Each row of a before or after table is a point. The points were changed in one or more steps. Then noise was added and the rows were shuffled. The steps act on how far a point lies along the listed directions, d1 being the first. Name the steps. A step turns or swaps two directions, mirrors them in a line or flattens them onto one, adds a multiple of one to another, or multiplies one. Angles are multiples of 10 degrees, from the lower direction toward the higher: turns from -170 to 170, lines from 10 to 170 but not 90. Use the fewest steps. Two steps may share a direction if one is a turn and the other turns, adds or multiplies; they go together, in the order done. Otherwise the lowest direction goes first.

Directions:
(1): [0.7 5.2]
(2): [-5.2  0.7]
Before (10 x 2)
[[-4.0 -9.3]
 [-2.8 -5.3]
 [ 4.5  3.7]
 [-2.8 -3.0]
 [ 1.4  6.8]
 [-4.0  0.0]
 [-3.2 -0.5]
 [ 1.9  2.6]
 [-1.8  0.6]
 [-0.3  0.3]]
After (10 x 2)
[[ 1.5  4.1]
 [ 2.8  1.5]
 [ 0.5  9.8]
 [ 0.7  0.1]
 [ 1.1 -6.4]
 [ 1.8  0.2]
 [ 4.1  1.2]
 [-3.2 -4.6]
 [-1.0 -2.9]
 [ 1.0  5.9]]
Steps: turn d1 and d2 by -160 degrees

Directions:
(1): [4.9 2.5 3.4]
(2): [-1.1  5.8 -2.7]
(3): [ 4.1 -1.5 -4.8]
Before (13 x 3)
[[-5.9 -2.4 -2.1]
 [ 1.8  3.5  5.5]
 [ 3.9 -0.5 -1.6]
 [-0.1  1.3  4.1]
 [-2.7 -0.9 -1.7]
 [10.4 -0.6 -8.2]
 [-4.0  5.3  0.1]
 [ 1.9  3.4  4.6]
 [ 0.5 -1.2 -1.8]
 [-0.1  8.9 -0.5]
 [-1.9  1.2  2.8]
 [-1.0  4.9  2.6]
 [ 1.6  2.6  3.2]]
After (13 x 3)
[[  3.6   4.4  -0.6]
 [ -5.7  -5.1 -11.3]
 [  4.4   0.3   0.9]
 [ -0.6  -2.4  -3.5]
 [  4.2   0.7  -1.8]
 [  2.8   1.7   2.0]
 [  5.6   1.0  -1.2]
 [  1.8   7.1  -4.4]
 [ -2.3   1.2   1.9]
 [  0.4   6.1   0.7]
 [ -1.8  -0.9  -0.5]
 [  6.2   1.0  -1.4]
 [ -3.7   1.5   5.1]]
Steps: turn d1 and d3 by 80 degrees

Directions:
(1): [ 4.1 -1.8  4.9 -0.2  3.4  5.3]
(2): [ 4.4  1.3 -2.9 -5.7  3.6 -2.8]
(3): [-3.2  2.6  2.2 -6.5 -3.1  3.2]
(4): [-3.0  6.4  1.8  1.8  5.2 -0.5]
(5): [ 5.2  5.0  2.2  1.8 -4.7 -1.2]
(6): [ 1.0  2.5 -6.2  1.4 -0.1  6.0]
Before (12 x 6)
[[ 4.6 -4.1 -4.6  0.4  0.0  6.9]
 [ 4.2 -2.0  1.9  0.7 -0.7 -5.2]
 [-1.1  4.3 -1.3 -1.0  2.2 -4.5]
 [-2.3 -1.0  2.6 -1.1  1.2 -4.4]
 [-0.2  5.3  1.0  1.8  0.1 -3.4]
 [-0.1  3.4 -5.2  1.8 -0.5 10.4]
 [-0.8  7.5  4.4  0.1 -2.7 -0.3]
 [ 0.0 -1.0  1.1 -2.3 -0.6 -2.4]
 [ 0.8 -8.1 -3.3 11.6 -3.0  5.3]
 [ 0.3  4.6 -2.8 -2.5 -4.2 -3.3]
 [-4.4  0.1  2.1 -1.4 -3.8 -7.2]
 [ 1.4 -2.6 -6.1  4.0 -0.1  5.9]]
After (12 x 6)
[[ 0.9 -3.9 -2.9 -1.6 -2.7  0.7]
 [ 1.6  1.6 -5.6 -1.3 -0.7  0.2]
 [-1.6  1.7  6.1  1.0  6.9 -3.0]
 [-4.4 -3.1  6.7 11.9  3.7 -3.2]
 [-3.6  2.3  3.6  4.3  6.1 -1.9]
 [ 5.2 -2.9 -0.2  0.8 -2.1 -3.5]
 [ 2.8  2.8 -3.9  1.6 -2.7  1.2]
 [-0.8 -3.2 -2.5 -1.7 -6.8 -1.4]
 [-5.0  8.3  3.8  2.2  5.8  2.6]
 [ 1.1 -1.7 -0.3 -2.4 -1.5 -0.8]
 [ 0.5  4.6 -1.0 -2.3 -2.9 -2.8]
 [ 1.8  5.0 -0.8 -0.3 -6.2  4.3]]
Steps: multiply d1 by 0.7; swap d4 and d6
